Each row is a point. Each copy is the shape, with its points in the same order, turned, moved and blurred by noise. Some copies are also mirrored. Which?

Shape:
[[77,14],
[-13,-47],
[-53,-33],
[-54,-8],
[61,6],
[-28,17]]
Copy 1 (6 x 2):
[[14,87],
[-36,-8],
[-32,-63],
[-2,-47],
[5,69],
[26,-29]]
Copy 1 is: mirrored
Copy 2, 6 rows:
[[85,-20],
[5,71],
[-38,74],
[-49,42],
[61,0],
[-28,10]]
Copy 2 is: mirrored
Copy 3:
[[-73,29],
[5,-61],
[49,-49],
[55,-31],
[-56,15],
[25,-3]]
Copy 3 is: mirrored
Copy 4:
[[47,58],
[-39,-7],
[-40,-51],
[-16,-59],
[34,48],
[16,-41]]
Copy 4 is: mirrored

Shape:
[[16,13,-13],
[-6,-43,23],
[-11,-31,38],
[5,42,61],
[25,66,-28],
[-33,81,-16],
[49,22,60],
[39,30,58],
[62,-36,-89]]
Copy 1:
[[22,5,-11],
[-5,-8,53],
[-21,-15,42],
[-42,-45,-28],
[26,11,-68],
[-30,41,-68],
[-5,-72,-16],
[-14,-66,-22],
[117,28,15]]
Copy 1 is: mirrored
Copy 2 (9 x 3):
[[27,13,21],
[-37,-8,37],
[-32,-27,35],
[30,-71,13],
[82,9,-4],
[53,-11,-56],
[35,-61,58],
[34,-63,46],
[31,100,60]]
Copy 2 is: mirrored
Copy 3 (9 x 3):
[[1,-34,-34],
[-50,-24,11],
[-35,-26,22],
[48,-52,33],
[51,-24,-57],
[63,28,-31],
[22,-94,12],
[25,-71,11],
[-72,-41,-110]]
Copy 3 is: only turned
Copy 4 (9 x 3):
[[-5,8,-18],
[-12,-48,-55],
[3,-62,-24],
[33,-46,24],
[-6,42,25],
[-24,10,51],
[68,-19,9],
[59,-21,13],
[-16,84,-85]]
Copy 4 is: only turned

Shape, 8 rows:
[[2,102,-48],
[11,45,13],
[-16,-35,-22],
[-13,-8,-84],
[-30,-17,-90],
[14,-14,28],
[-33,35,1],
[11,-60,52]]
Copy 1:
[[1,-88,68],
[23,-14,26],
[-48,13,-21],
[-80,-43,-6],
[-101,-37,2],
[12,24,-20],
[-10,4,45],
[3,61,-49]]
Copy 1 is: mirrored
Copy 2:
[[-37,111,-30],
[-43,36,-23],
[26,-12,1],
[59,53,11],
[67,47,-7],
[-39,-16,-5],
[-19,28,-61],
[-29,-68,7]]
Copy 2 is: only turned
Copy 3:
[[-78,44,-46],
[-33,-18,-14],
[44,18,19],
[32,75,-16],
[36,87,-3],
[21,-40,6],
[-32,9,23],
[59,-63,32]]
Copy 3 is: mirrored
Copy 4 (8 x 3):
[[53,109,45],
[-5,71,1],
[30,-13,-28],
[81,-1,10],
[97,-7,-2],
[-25,15,-19],
[24,68,-31],
[-52,-21,-47]]
Copy 4 is: only turned

Shape:
[[0,22,-8,-1],
[15,-40,18,42],
[-8,40,56,-31],
[-13,-7,44,19],
[40,4,-49,28],
[12,-59,-8,-115],
[61,4,-8,46]]
Copy 1, 7 rows:
[[21,-9,-2,15],
[18,20,-40,-46],
[49,-39,40,-7],
[14,-1,4,-43],
[4,11,-64,29],
[121,75,17,37],
[16,-25,-78,-1]]
Copy 1 is: only turned
Copy 2:
[[-14,-3,-8,-39],
[13,48,44,-17],
[28,-58,7,-24],
[11,-7,44,-15],
[-16,61,-19,-63],
[37,12,-81,72],
[23,54,9,-78]]
Copy 2 is: only turned

Shape:
[[74,-46,-62,10,25,-10],
[57,-74,-1,-20,-15,28],
[5,-40,4,-16,20,44],
[4,-55,55,15,19,0],
[32,11,-9,-1,-38,108],
[1,56,56,-53,-8,-30],
[26,4,-45,5,17,-13],
[-96,49,-21,69,15,31],
[-32,-40,24,15,-21,16],
[37,121,55,15,-8,65],
[-23,41,-7,4,31,47]]
Copy 1, 11 rows:
[[-80,-36,-80,-37,-11,2],
[-47,1,-19,-90,-4,-5],
[-34,35,-23,-39,-13,-6],
[-33,10,-4,-11,36,-60],
[51,1,-22,-81,-41,44],
[9,-53,54,32,-34,-23],
[-37,-31,-46,14,-5,17],
[61,49,-50,78,46,40],
[10,25,4,-21,39,-1],
[113,-38,-20,5,-76,-34],
[29,26,-29,25,-33,3]]
Copy 1 is: only turned
Copy 2, 11 rows:
[[23,-29,44,30,46,32],
[32,17,-3,-20,52,73],
[-35,45,-12,-7,54,42],
[8,77,7,-36,54,3],
[-41,39,-30,-7,-30,99],
[-36,0,-50,-85,-6,-45],
[-16,-15,12,27,19,-2],
[-82,87,-31,73,-24,-47],
[0,78,-43,2,34,7],
[-85,28,-3,-66,-101,10],
[-86,34,-10,5,-4,3]]
Copy 2 is: mirrored
Copy 3, 11 rows:
[[7,-50,-86,-83,8,-21],
[45,-52,-27,-59,9,53],
[37,-38,-15,2,28,23],
[-13,-44,9,-3,57,19],
[34,-10,-41,27,-50,66],
[-24,-71,65,0,-40,-24],
[-14,-20,-33,-46,-14,-31],
[-39,85,-2,53,21,-48],
[9,5,25,-12,34,34],
[-57,-32,-4,87,-94,20],
[-1,-4,-17,49,-16,-36]]
Copy 3 is: only turned

Shape:
[[73,34,42,48,-31,-35],
[-28,62,-30,60,27,-26],
[2,-8,-36,-52,26,50],
[-21,-36,-38,-2,-21,22],
[32,3,35,19,93,65],
[18,70,-36,-39,25,46],
[68,-30,52,-33,82,-37],
[-22,-32,49,-47,-5,37],
[-30,-28,43,59,-5,-58]]
Copy 1:
[[-70,-68,-8,13,-7,-103],
[-69,-29,46,-60,1,9],
[-8,40,25,66,-8,34],
[-52,35,-3,36,42,6],
[-50,-72,26,68,-42,59],
[-18,13,54,9,-57,0],
[38,-98,19,76,16,-4],
[-2,9,-59,56,-1,26],
[-52,-73,-42,-32,72,0]]
Copy 1 is: only turned
Copy 2 (9 x 6):
[[28,34,-61,-59,-8,68],
[-51,37,-22,23,65,32],
[-2,-43,4,52,-24,-21],
[10,5,23,10,3,-56],
[-33,-116,-59,0,30,-4],
[-11,-35,-34,84,-12,32],
[-35,-102,-10,-58,-45,42],
[53,-68,36,1,3,-10],
[0,9,32,-79,53,25]]
Copy 2 is: only turned

Shape:
[[37,-19,10,-97,0,-46,49,1],
[-13,6,-2,-113,2,-24,39,-11],
[-13,3,13,56,22,24,39,-31],
[-23,31,-41,69,22,9,2,19],
[-31,25,17,5,52,-9,-54,30],
[45,-22,27,-88,15,-77,80,21],
[-24,-64,20,-30,-13,-13,50,27],
[2,-29,-72,99,23,22,8,-9],
[-15,1,-15,115,-29,-28,14,-25],
[-7,34,50,-6,65,47,-40,-26],
[18,-30,0,-75,-30,-44,2,-14],
[25,6,35,26,58,45,-54,-3],
[36,10,20,-48,-38,10,41,35]]
Copy 1, 13 rows:
[[-45,-18,-23,70,-22,-34,-25,-48],
[-15,2,-26,72,-28,-24,-68,-21],
[-18,36,-36,-91,31,-19,3,2],
[-13,43,-56,-67,36,55,28,36],
[-40,11,25,-33,9,66,-43,56],
[-67,-54,-54,58,-21,-17,-30,-66],
[-50,5,-26,19,77,-27,-21,-37],
[-55,91,-41,-69,51,26,69,10],
[8,44,-32,-97,61,49,43,-47],
[-25,25,33,-66,-31,-23,-48,64],
[-9,15,20,56,-1,-8,-19,-58],
[-50,16,49,-76,-3,1,12,56],
[5,-51,-15,32,14,-38,2,8]]
Copy 1 is: only turned
Copy 2 (13 x 8):
[[-40,24,-22,-103,20,46,-14,-20],
[-54,34,-12,-84,4,59,-9,33],
[37,-17,-17,4,-20,-49,-36,35],
[15,-16,30,59,6,-21,-60,19],
[-25,-18,-43,65,3,40,-35,10],
[-58,23,-37,-121,29,22,-50,-37],
[-56,-31,-13,-57,30,-28,10,9],
[70,-39,45,39,49,-50,-39,22],
[42,24,14,55,17,-93,-22,-8],
[26,-35,-69,33,-49,50,-21,31],
[-27,34,-15,-59,36,37,29,-15],
[42,-59,-52,45,-25,38,-16,-8],
[-38,-9,21,-58,-35,16,-4,-36]]
Copy 2 is: mirrored
Copy 3, 13 rows:
[[-29,86,9,-52,38,-39,4,-48],
[29,73,24,-50,41,-53,18,-49],
[22,-14,-30,45,-28,-6,-4,17],
[49,-11,-7,0,-27,31,13,74],
[49,-25,34,-58,-33,37,-21,-2],
[-48,116,-13,-63,2,-37,7,-52],
[-35,20,19,-15,-20,-34,64,-28],
[-2,-40,-17,23,-16,-2,6,116],
[5,-46,-81,18,-9,36,31,59],
[60,-30,39,5,-18,13,-68,-32],
[-25,28,6,-59,63,-25,19,-36],
[16,-39,47,6,-18,37,-66,3],
[-14,69,26,4,33,27,28,-30]]
Copy 3 is: mirrored

Shape:
[[19,-26,67,28,14,31,-31,46,7],
[-95,-55,68,43,36,-58,71,-28,-1],
[-45,62,35,15,-80,45,8,-34,39],
[-16,-67,-51,-78,-56,35,78,-58,-28],
[-8,-42,-59,15,51,-75,-5,-37,-52],
[-4,9,21,37,42,3,-35,-10,22],
[22,23,69,-16,12,-5,-15,-34,-16],
[-22,-1,13,-24,-53,-77,-8,27,27],
[18,-19,-43,49,-79,6,-14,8,-49],
[-17,-59,-46,-69,-11,-13,35,-60,-19],
[-4,67,-25,-18,-67,15,76,-73,5],
[-21,32,51,-43,23,-5,58,43,-75],
[-73,57,69,-23,-7,44,-29,-16,-48],
[4,38,16,0,-32,44,2,13,32]]
Copy 1, 14 rows:
[[29,40,92,12,31,-21,4,35,3],
[-42,112,-46,56,23,14,61,30,61],
[55,88,27,-58,-78,-4,57,-19,-19],
[-28,-38,-67,-49,6,46,55,-1,-81],
[-91,-5,-40,21,-1,-21,-60,2,27],
[-8,44,61,12,1,-6,-16,-24,33],
[-16,62,40,29,11,-42,7,-36,-37],
[-6,30,10,50,-72,13,-6,48,-31],
[-36,-9,36,-78,-58,-35,-19,57,-17],
[-66,-18,-49,-6,9,48,12,-26,-52],
[-14,19,-27,-55,-80,-43,57,-63,-40],
[49,24,-53,44,34,-88,18,15,-29],
[79,104,4,-37,16,-35,-19,-20,-30],
[44,14,52,-15,-35,-12,27,-13,-10]]
Copy 1 is: mirrored
Copy 2, 14 rows:
[[4,34,3,15,-28,-10,94,-40,-7],
[-73,-44,68,-59,-28,-63,92,71,-15],
[-33,19,-48,-63,51,-121,27,-50,-35],
[-24,-61,63,-75,15,-2,-73,-52,-73],
[-31,-34,13,-19,-17,41,-24,83,26],
[-38,43,-32,7,-16,-19,45,23,-2],
[-12,-19,-23,42,22,-43,51,2,-43],
[9,16,54,-4,51,-73,10,2,37],
[46,-16,-27,-70,-6,-6,-10,-36,38],
[-33,-41,61,-37,4,-7,-73,12,-56],
[-69,-56,-37,-48,58,-84,-39,-50,-25],
[-34,-67,24,-16,80,9,88,-14,-15],
[-4,1,-40,-39,76,-32,96,8,-89],
[-28,37,-21,-24,29,-42,36,-57,-14]]
Copy 2 is: only turned

Shape, 15 rows:
[[-1,-39,7,-4,-49,-8,13,-27,-44,54,25],
[-15,80,14,-3,-24,3,4,-108,2,42,-33],
[-3,-26,8,9,8,-25,-11,-16,15,-40,-14],
[66,-14,-40,39,-58,-8,-5,-109,-18,1,-38],
[-57,58,11,-34,-32,17,-12,22,-18,-37,60],
[-33,-6,44,15,-32,14,-53,18,-18,-22,48],
[-47,-28,23,47,10,20,-12,35,29,-11,-4],
[28,17,37,37,-47,-4,28,4,-33,3,-39],
[-8,-30,-3,27,65,32,-20,32,-1,-31,71],
[30,-13,-3,-39,-57,-11,-19,35,-19,60,6],
[-39,-5,40,42,34,-27,-28,30,-4,-13,27],
[-43,11,-121,44,37,-12,-58,35,-17,-20,14],
[74,-30,-14,39,-9,11,-64,39,-25,-6,9],
[-38,-32,40,38,-4,28,-3,39,19,-12,-25],
[1,-26,43,11,5,26,-32,28,-49,-17,-49]]
Copy 1:
[[24,-28,-25,11,3,14,62,-78,-13,-13,9],
[72,-15,-64,41,64,-13,-41,-24,-70,-32,35],
[-17,14,26,23,-10,-29,-11,-23,-29,21,43],
[47,-77,16,11,32,7,35,-9,-67,-16,118],
[10,26,32,16,50,39,-37,-65,-6,4,-54],
[-22,-14,37,17,-24,22,-24,-60,-44,11,-39],
[-35,-1,7,42,-44,-31,-8,-7,-12,35,-24],
[42,-34,-8,45,-22,17,-31,-37,28,-11,55],
[-72,2,19,-47,-23,-11,-10,3,-10,15,-38],
[53,35,-13,6,-32,58,53,-46,-9,-21,20],
[-49,14,4,23,-35,-29,-27,-37,-11,-21,-14],
[-28,28,95,10,31,-23,36,61,-18,-56,-35],
[0,-23,54,-19,-72,46,14,1,-23,-16,42],
[-10,-13,-5,55,-57,-21,-24,-16,1,46,-17],
[42,-15,29,8,-74,-31,-23,-32,-5,15,10]]
Copy 1 is: mirrored
Copy 2 (15 x 11):
[[-23,19,22,23,-34,39,54,3,18,21,-62],
[4,54,-11,36,-19,-85,5,75,16,9,-73],
[-24,32,-26,-25,-3,-5,4,-9,-3,-36,8],
[-53,46,-7,53,-77,-70,15,-40,49,-5,-37],
[51,11,29,-36,-34,55,-23,92,21,-21,-6],
[-10,16,23,-59,-24,51,32,55,32,-50,-14],
[-36,-4,37,-36,31,17,34,36,-15,-42,36],
[-6,84,40,28,5,4,26,2,45,-12,-1],
[-13,-49,40,-93,16,27,-6,1,18,-15,6],
[8,16,-13,32,-21,56,82,14,60,22,-13],
[-26,10,14,-50,48,43,4,35,8,-47,-10],
[-75,-74,-14,-6,2,35,-73,49,55,0,46],
[-42,-6,9,-26,-12,22,39,-37,105,-21,24],
[-25,19,42,-25,26,9,51,28,-14,-29,35],
[-40,64,16,-56,18,13,44,17,43,13,33]]
Copy 2 is: only turned
